Rows are points. Any point is a mix of the corners, with weights that add up to 1. It lies inside the corners' shape when no weight is negative. Say inside or outside, and name the corners with a negative weight.

Corners:
(1): [  1 -21  30]
(2): [ 60   2 -25]
(3): [-50 -26 -15]
(4): [-36  28 -29]
Points:
[ -2 -19  22] -> inside
[ -4  25 -23] -> outside (3)
[ -2  10 -17] -> inside
[-29 -26  -3] -> outside (4)

Corners:
(1): [-12 -16  34 -14  20 -27]
(2): [-36  -1  -8 -35  44   0]
(3): [ 10   3  34 -12  16  27]
(4): [-16  -2  -2  15 -50  -1]
(5): [  5 -23 -35  -8 -20   2]
(6): [20 46 18 34 15 10]
(7): [ 7 -3 54 27 60 19]
Points:
[-11  -9   7 -22  30   9] -> outside (4, 6)
[ 5 15 11 10 -1 19] -> outside (1)
[-6  9  6  9 -6  3] -> inside
[-4 -3 17 -6 26 -3] -> outside (4)

Corners:
(1): [-56  14  26  -2  -7  -8  -6   9  15  26  41]
(2): [-28 -20  -3 -17  23 -21   1  26  -6 -33  19]
(3): [ 15  28 -14 -31 -41  -6  -3 -35  38   9 -24]
(4): [-36  -6   8  35 -49  -9   1  12  -3 -31 -22]
(5): [ 29   0  14 -20  22  40 -28 -23  11  24 -53]
(6): [ 32   8  -4 -21  14  -8 -40 -58 -17 -12 -14]
(7): [  0 -40  22  39  50  19  22  39  30  -9  -3]
(8): [  3 -37  -3  -7 -27 -19  -7  36  -8 -43  39]
(9): [  2  -4 -49  43  42 -12 -18  43   8  32  27]
(10): [-10 -18  -6  -6  -8  41 -20  -5  26  -2  24]
(11): [-20  29 -14  18 -60  19  21 -11 -18  24 -41]
(12): [ -6  24   2   8   6  17 -37  18 -43 -33  41]
Points:
[ -2 -23  33  -9  27  17 -27  -5  -5 -29   9] -> outside (3, 9, 11)
[ 25  27 -10  -5  14  25 -24 -44   8  32 -18] -> outside (2, 4, 8)
[-30  19  21  -5 -28  -1   3 -24   8 -12   0] -> outside (5, 8, 9)
[-13   8  -5  15 -25  15   9   1  -3   9 -19] -> inside
[ -6   5  -4 -13  -6  -1 -19 -10  -3  -8   6] -> outside (7)
[ -8 -12  -3  15   6   2  -4  11   4   2  -2] -> outside (3, 12)
[ -7  -9  -1  -3  13  -1 -15   9   7  -8  13] -> outside (11)
[-15  -8  -6  14 -10  -7   9  13  14  -6   5] -> outside (5, 12)
[-20  -6   3  -2  -4  -4  -6  14   1 -10  19] -> inside

Corners:
(1): [  6   4  27   0   3  -3  10  -2  22   1   6 -23 -31   6  16   1 -14   9]
(2): [ -5  12  24  34   0  15  60  12  21  -9  -1   3  -6   1  -9 -50 -13  33]
(3): [ 32  -9  38 -15  14  33  41  19  -4  -5 -19  -8  43  21  42   7   4 -11]
(4): [  0  -5  10  10 -20   9   8  -8  -9 -59 -30  -8   5   0  19 -11 -14  18]
(5): [-22   1 -12  -1 -10   9   0 -23   0  12  -1   3   2  18  17  12  31   3]
(6): [  3  -2   1  -2  -5  26  21   6 -13  24   3  10 -12   4  12  10 -29   8]
(7): [-14  -2   3  30 -27 -14   6   4  11 -27 -12 -23  -1   8 -12  -7  -5   6]
(8): [  4  -1  17 -10   5  -3   6 -21  -9  35  28 -14   6   0 -17 -10  25  -2]
(9): [-13   2 -13 -20   7  15  12 -18  -2 -13 -19 -22  -2  11  17  31 -21  -1]
(10): [-12 -17  13  22 -16  32  14  13   9 -12   2  25 -25 -16 -16  -8   3  22]
(11): [-21  25   7  21   2  34  -6  24 -20 -14 -11   9  26 -21  -1 -24  -2 -26]
(12): [-16   2  13   2 -17   5  31   6  25 -22   8  10  10 -34  15 -29  -7   4]
(13): [  3   9  54 -18   9 -13  16 -15 -16   8 -27 -10   2  10  26  17 -15  -2]
(14): [ 28  11  49  -3   5   1  24 -28   2  10 -15  25 -19 -12   7 -15  -4  -2]
(15): [ -6 -19 -11 -21   1 -24  -2 -39   7  19  -6  -7  -4  20  -6 -41  21   9]
(16): [ 11  -9   6  -6  -1   8  -1 -21   2  31  -7 -15  -5   7 -11  -5   5  29]
(17): [  5 -11  23   7  -3  10  -9  -1  26  -7  17  10   4   8 -11  -2 -17  28]
(18): [ -7  -5  25  15   2  -1  11 -17   8  -4  -4 -19   9  -7  22  -5  -6 -16]
(19): [ -3   9  19  -9 -27  42  15 -30 -20  -2 -20   4  -1  -3  -4 -15 -12  -7]
Points:
[-3  2 17  3 -5 12 17 -3  2 -7 -6 -1  5 -1 10 -8 -3  0] -> outside (16)
[-1  5 20 -1  0 19 15 -3 -2  1 -5  4  3 -6  9 -4 -7  3] -> outside (7, 15)
[  2   5  27   1  -2  19  22   3   0 -17 -14   6  -2  -3  12 -12 -18   6] -> outside (5, 7, 8, 16, 18)
[ -5   6  13   1  -1  14  13   2   3   5   0 -14  11   4  10   5 -10  -1] -> outside (4, 10, 14, 15)
[-11  -2  11   6   0  -7   7 -11  17   2   6  -4  -5  -4  -4 -16   5  11] -> outside (3, 4, 6, 19)

Corners:
(1): [ 12  -1  -1 -30   9  -1 -22  36 -13  -1  -8   3   1  38   4  -8  20  10
  20 -35]
(2): [ 19  -7 -13 -10  19  -2  10  -2 -34   4 -25 -25 -46  -4 -35   4  -4 -29
  20 -10]
(3): [ 29 -30  -5  24 -13 -36  11   9 -21   2  -1 -51  14  17 -36  11  18 -23
  -9   6]
(4): [-28 -19  13 -10  10  42  23  12   8  33  29   4  24  41  -2  27  11   2
 -48  22]
(5): [  1   3  11  30 -23  43  13   8 -27   2   1  -3  -1  -3 -10   0  16  17
 -13  34]
(6): [-13  10  -7  27  11  26  13   4  19   3   9   4   1   8  -8  34 -57   6
 -14   3]
(7): [ -7  16  26  27   7  -7  -7  33 -24  16  -7   4  45  49 -44 -57  29 -28
  22  12]
(8): [  9 -46  17  21  39  15 -39  -5   5  -2  -5   4 -13  13 -20  -4  -9 -18
 -42   6]
(9): [-11   1  18   0  18   2 -20  -7 -10  21  20 -32   1  41  10   2  22 -16
  -7  35]
(10): [ -7 -35   3  12  -1 -11 -23  10  40 -19   7  22 -34  -2  22 -10  11  10
 -17 -14]
(11): [-13  35 -45 -21  -4   1  -9 -22  19  -9   6 -47 -20   0  -6  -5 -19  20
  10 -15]
(12): [-33 -14  -4   4  -2 -18 -23  19 -20   8  28  17   6 -24   8   5 -21   8
 -16  13]
(13): [-31  -2   0  -2  18   3 -20   6 -14  -3   5   8  15  18  29 -18 -20  -3
 -34 -12]
(14): [  3  22 -22  36  16 -53 -10  21 -19 -16  19  13 -22 -19  25  -1   3  42
   6 -26]
(15): [ 20   0 -10 -42  28  20  44 -50 -12  19 -24 -10   3  -4 -20  -8 -26   6
  -9  21]
(16): [ -7  29  34  38  28   7 -15  -4  30 -11 -46   4  14 -40  18 -13  35  15
 -26  10]
(17): [ -6 -22 -12  -9  40   1  12 -11   7  -2 -33  -3  20  32   4  -8  36 -11
 -13  29]
(18): [ -5   4   9  37  -4 -13  21  -9  20 -23 -20  29  17   6   3  23  35   8
 -42  10]
(19): [-13   1   7 -23   4 -12  26 -49 -17 -35 -45 -56  30 -23 -40 -49 -16  60
   8  13]
(20): [ -2   2   6 -28  -3   0   3  25   2  -5  21 -41  21  25 -12  -9 -13 -15
 -12  43]
(21): [ 14   1  -3  13  19  -2  20   0   1 -55   1   7  20   7 -32 -19  47  20
  44  -8]
Points:
[ -7  -2  -4   0  13  10   0  -1   5  -3  -8   4  -6  -3   5   8 -13  12
 -21   0] -> outside (3, 7, 9, 21)
[  4 -19  12  -9  13   6  13   5  -2  13 -22  -4  11  16 -25   1   0 -12
 -20  12] -> outside (5, 9, 11, 13, 14, 21)
[-11   9   3   1  -5   1  -2   9  -1   6   8  -4   9   4   8  -2  -5  17
 -16   4] -> outside (2, 8, 17, 21)
[ -4  -7  -1   0  12   2   3  -5   2  -5  -3  -9   1   4  -2   1   2   8
 -13   7] -> outside (7)
[-20   9  -5  12  30  -6 -17 -27  15   3 -19   4 -12 -13  11  -5 -22   4
 -29  -1] -> outside (1, 3, 4, 5, 20, 21)
[ -8  -5  -1   4   9  -2  -6   4  -3   4   2  -5  -2   6   1   1  -7   2
 -15   6] -> outside (21)
[  2  -2  -9  -8  11   0  -1  15 -16   3  10 -16   7  25 -11  -2  -1  -8
   2   5] -> outside (10, 16, 18, 19)
[ -1   1   0   0   9  -2   4  -2  -8  -8  -8 -10   5   4  -9 -10   3  16
  -1   2] -> inside

Corners:
(1): [-12   3  22  -7   3  32 -18  13  -6 -20 -47  -9  20 -21  11 -11  -8 -15
  -2 -11]
(2): [  2  28  29 -14  -4  33  -3   2  -8 -17 -40  19   6  20  16   1  -3 -33
   7 -18]
(3): [-25 -20  24  10  16   2 -28  20 -11  -1   1  18  27   6   1  -9  10 -16
  28  -2]
(4): [  7 -27 -24  32  17 -33  13 -15   5   1   4   4   6  19 -19  11  16 -10
 -30  46]
(5): [ -1  19  18 -14 -24  40  30  -7 -14 -26   5 -13 -21  24 -25  -5 -11  27
  -7  16]
(6): [  7  29  -2  25 -17  11  23  -3   6  22  -5   7 -12  10 -17   9  35  23
 -17  23]
(7): [-20 -17  -5  19   0 -20  -4 -19  12  15   9   4  17 -31 -42  13  19 -26
   9  23]
(8): [ -8 -20  11  26   4  -9  36 -23  24  16 -12  19  43  -4   0  23 -19  22
  -9  23]
(9): [-13 -16  19  23  23 -16  -3  16   4  -5  18   9  19 -25  -7 -11 -16 -20
  -6  -6]
(10): [  9  35   4 -16 -25  12  20  -6  -3  -5  -9 -28 -10  14 -16   2 -33  11
  -1  -4]
(11): [  3  -4 -22  -1  20 -12  -6  12  25   2   0  10   3 -17 -20 -11  12   8
  15   3]
(12): [ 35  30  38 -10 -10  29  32   4 -25 -10 -10 -17 -22  17 -14   3 -10  21
   0  19]
(13): [  2   8  10 -37  -9  29  19   4  -5 -19 -16 -22   0  -4  39  -6  -2 -13
   6 -14]
(14): [-39 -22  13  12  24 -26 -22  19  46  19   2   3  -2 -10 -23  10  12  -5
 -12  23]
(15): [ 23  -8   0  -5 -24  10   5  -5  -7  14   9  11 -36   4 -10  18 -18  25
  -9  26]
(16): [-28   8   1  20  28   5  -8 -21   1  -4 -13 -11   5 -11  28 -12  -3 -29
  22   6]
(17): [ -5  13  34 -25   4  -9   4 -12 -12 -19 -27 -10  -3  -7  11 -16  -1  16
  -2 -33]
(18): [ 20  22  39 -19 -37  28  -4   9  11 -16 -20 -12  -5  15  23 -36  11  -9
   7 -13]
(19): [ 23  -7   7  -3  11  21  21 -26  11  32  12 -15  -8  19 -18  13 -12  11
  -5   7]
(20): [  8  11  21   2   9   6 -49  -8   6 -35  -4  -8  23  -5  21  -2   5 -10
   8  -9]
(21): [ -8  17 -19  -9  12 -12   5  -8  -2  27  17  15  16  -7 -19  -7  14   2
 -16  60]
Points:
[ 3  7  6 -3 -5  8  6 -2  2 -2 -4 -4 -4  3 -8  0 -5  6 -1  8] -> inside
[ 1  0  5 -5  0  0 15 -9  2 11 -6 -8 -5 -2 -5  0  0 11 -1 11] -> outside (2, 5, 9, 20)
[  1   1  25  -3 -11   6  17  -2   4   2  -3  -5 -10  12 -10   5   0   6
  -5   2] -> outside (1, 11, 16, 20, 21)
[ -8   4   5  11  12  -3   2  -6   4   3  -2   2   8   0 -13   2   4  -1
  -4  19] -> outside (13, 15, 18)
[  4   5   5   0  -2   7  15  -2   4   9   1   1  -3   8 -11   1   1   0
  -1  19] -> outside (1, 17, 20)
[ 10  16  16 -25 -10  28   6  -6 -17 -10 -15  -2   5   5  -8   1 -13   7
  15   2] -> outside (4, 6, 9, 14, 16, 18)
[ 1 10 17  4 -1 10  3 -4 -1 -3 -7  0  0  9  0 -2 -6  4 -6 11] -> outside (7, 11, 13)
[-2  4 15 -3  2  6  4 -4  1 -3 -9 -3  2 -2 -5 -2 -2 -1 -1  2] -> inside

Corners:
(1): [ -2 -35 -25  17 -12 -32 -19 -31 -19   1  14 -14 -34  28 -12  17  -3   0
   8 -35]
(2): [ -5   4 -26  28  -5   0   0 -11  -2   4  -2  11 -46  12   6   6 -10  26
  -9  -7]
(3): [ 17  27  32  16  -4 -17  12  52 -20   7  16  11  13  11 -11 -11   9   1
 -20  34]
(4): [ -5  34  12 -18 -22 -29  19   3  25   8 -13 -27 -41  34   8  17  10   1
  12 -34]
(5): [ -5  44  34  -3  20 -12  55  27  16 -22  31   6 -10  21  -1 -10 -14  21
  -5  57]
(6): [-10 -22 -29   4 -24 -11 -19 -25   3  -4 -14  16 -53   9 -19  13   0 -15
  -8  23]
(7): [ 31  -8  21  35   3 -25   9  -1  21   1 -31  30  10  18  -1 -17   1 -18
 -21   8]
(8): [-24   8 -10 -18 -41 -30  22 -10   1  -7   9  10  35   1  16  -9   1  31
   9  15]
(9): [ 25  40 -16  -8  42  -5  35  30  -4  12  -8  19  -2   1  12   1  -7 -23
 -19  22]
(10): [-22 -26 -17  -1 -12 -32 -16 -47 -23  19 -22 -36 -41   7   5  43   6   6
  17 -11]
(11): [  8  15 -14  -5  31  -4  39  37  30 -23   6  15 -17  -4  19 -19  28   7
 -57  28]
(12): [ 10   6  -2 -16 -32 -27  37   8   7 -18  43   4  38 -46 -17  -6   2  18
 -16  10]
(13): [ 22 -48  -3   3 -32 -30  -9 -56  -6 -19   8  23 -25  -8  30   8  11 -15
  -5   2]
(14): [-45  17 -14 -55 -20 -38  11   0   0 -12  27 -20  29 -47  12 -40 -20  11
  -6 -43]
(15): [-19  -5   3  -9  -2  -5 -20 -34 -16  24 -29   4 -31  32 -16  37   3 -16
 -18 -35]
(16): [-26   5   4 -15 -19  17  27   3   7  27  12  13  34 -14  25 -13 -24  -5
 -23   2]
(17): [ 23  -3 -10 -34 -24 -60  -6   1  20   0  30  13   8 -12  -6  17 -29  11
 -18  10]
(18): [  0   5   8  50   8  -5  17   6  25  17  19  52  -8   5  15 -13  19 -20
 -32   7]
(19): [ -6  22 -27   7   1  10 -58 -15  12   5 -11   8  -4   6 -15  16   0   7
  12 -13]
(20): [ -1  -6  20  31  31 -14  33  36  -8 -12   5  34  14 -11  -5   5  14  18
  -1   5]
(21): [  5 -14 -12 -30   9 -22  27  -5   8   4  17  -2  20 -24  13 -33   5  23
  12   2]
Points:
[  2   2  -4   3  -1 -15   7  -1   9  -1  -2  11  -9   4   2  -2   2  -1
 -14   7] -> inside
[-14   3  -8   0   4 -10   8 -11   4  11  -6   2  -9   9   6   0  -1   5
   8 -13] -> outside (3, 11, 12, 13, 17)
[-11  16   0  -1  -3 -10  20   9   7   4   0   8   3   0   5  -7   2   7
  -9   4] -> outside (1, 13, 17)
[  1   1   3  -2  -3 -25  14   1   5  -7  11   7   2  -5   2  -5   5  11
  -8  -1] -> outside (6, 9, 16)
[  1  -2 -11   5   9 -11   1  -7   4   3   0  14 -16   5   3   3  -7  -3
 -11   5] -> outside (3, 4, 8, 12)
[ -2  12  -3  -4  -3 -16  12   8   4   2   7   8   0   2  -4  -2  -2   3
 -12   1] -> outside (10, 13)
